Each row of a before or after table is a point. The points were changed in one or more steps. Then noise was added and the rows were shuffled. The steps act on columns, c1 being the first. What was done? A step turns or swaps two columns, mirrors them in a line or flattens them onto one, adds a multiple of one to another, or multiplies or shifts one. Angles are multiples of 10 degrees, from the lower column toward the higher: turns from -170 to 170, lines from 10 to 170 but not 90. Use the fewest steps. Two steps may share a column if one is a turn and the other turns, adds or multiplies; they go together, in the order done. Otherwise the lowest column goes first.

Before (10 x 2)
[[-0.12 -0.38]
 [-0.18 -0.44]
 [-0.12  0.06]
 [-0.10  0.68]
 [-0.16  0.70]
 [ 0.03 -0.15]
 [-0.22 -0.14]
 [ 0.53 -0.08]
 [ 0.95 -0.22]
 [ 0.31  0.53]]
After (10 x 2)
[[ 1.07 -0.21]
 [-0.15  0.06]
 [-0.51  0.77]
 [ 0.58 -0.11]
 [ 0.06  0.52]
 [ 0.09 -0.21]
 [-0.39  0.71]
 [-0.17 -0.16]
 [ 0.04 -0.46]
 [ 0.13 -0.34]]
Steps: add -0.5 times c2 to c1

Before (13 x 3)
[[-0.40 -0.21  0.36]
 [ 0.51 -0.14 -0.57]
 [-0.20  0.32 -0.28]
 [ 0.51 -0.46 -0.41]
 [-0.14  0.38  0.20]
 [ 0.55 -0.16 -0.63]
 [-0.47  0.12 -0.19]
 [-0.09  0.48 -0.12]
 [-0.25  0.47  0.09]
 [-0.18 -0.21  0.04]
 [ 0.71 -0.55 -0.71]
 [-0.38 -0.35  0.09]
 [-0.10 -0.29 -0.12]]
After (13 x 3)
[[ 0.38  0.83 -0.16]
 [ 1.15 -0.89 -0.68]
 [ 0.29  0.78  0.10]
 [ 0.11 -0.55  0.10]
 [ 0.30  0.50 -0.24]
 [ 0.33 -0.33  0.07]
 [ 0.37  0.60  0.20]
 [ 0.40 -0.44 -0.12]
 [ 1.05 -0.72 -0.39]
 [ 1.01 -0.23 -0.58]
 [ 0.05  0.20 -0.23]
 [ 0.10 -0.36  0.38]
 [ 1.04 -0.22 -0.69]]
Steps: shift c1 by 0.50; multiply c2 by 1.6

Before (14 x 6)
[[-0.75  0.80 -0.09  0.38  0.24 -0.33]
 [-0.01 -0.50 -0.11 -0.43  0.55 -0.13]
 [-0.19 -0.40 -0.14 -0.47 -0.25  0.45]
 [-0.39 -0.50 -0.39 -0.54  0.09 -0.09]
 [-0.67 -0.48 -0.49 -0.42  0.37  0.13]
 [-0.33  0.13  0.53  0.43  0.30 -0.02]
 [-0.44 -0.11 -0.16 -0.17 -0.35  0.46]
 [ 0.29  0.26  0.18 -0.50  0.19  0.30]
 [-0.18 -0.08  0.23 -0.88 -0.48  0.54]
 [ 0.37 -0.50 -0.62 -0.19  0.23 -0.21]
 [ 0.52  0.58 -0.59 -0.69  0.41  0.59]
 [-0.81 -0.16  0.10  0.09 -0.59  0.23]
 [-0.56  0.02  0.10 -0.13 -0.15 -0.07]
 [-0.66  0.69 -0.70  0.22  0.00 -0.09]]
After (14 x 6)
[[ 0.07 -0.28  0.37 -0.52 -0.06  0.30]
 [ 0.69  0.40 -0.07  0.12 -0.39  0.33]
 [-0.23 -0.27 -0.47  0.48 -0.54 -0.24]
 [ 0.78 -0.37 -0.37  0.36 -0.26 -0.58]
 [-0.38  0.35  0.12 -0.87  0.03 -0.30]
 [ 0.03 -0.04 -0.21  0.62 -0.34 -0.35]
 [-0.17  0.13  0.12  0.12  0.03  0.01]
 [ 0.18  0.59 -0.19  0.81 -0.03  0.55]
 [ 0.23  0.02 -0.42  0.64 -0.01  0.24]
 [ 0.37 -0.30 -0.04  0.36 -0.72 -0.15]
 [-0.26  0.41 -0.49 -0.60  0.17 -0.45]
 [ 0.91  0.68 -0.77 -0.11 -0.70  0.08]
 [-0.04  0.10 -0.48  0.32  0.20  0.23]
 [-0.40 -0.01 -0.06  0.26  0.54  0.25]]
Steps: shift c1 by 0.40; turn c4 and c5 by 150 degrees; turn c2 and c4 by -40 degrees; turn c3 and c6 by 40 degrees
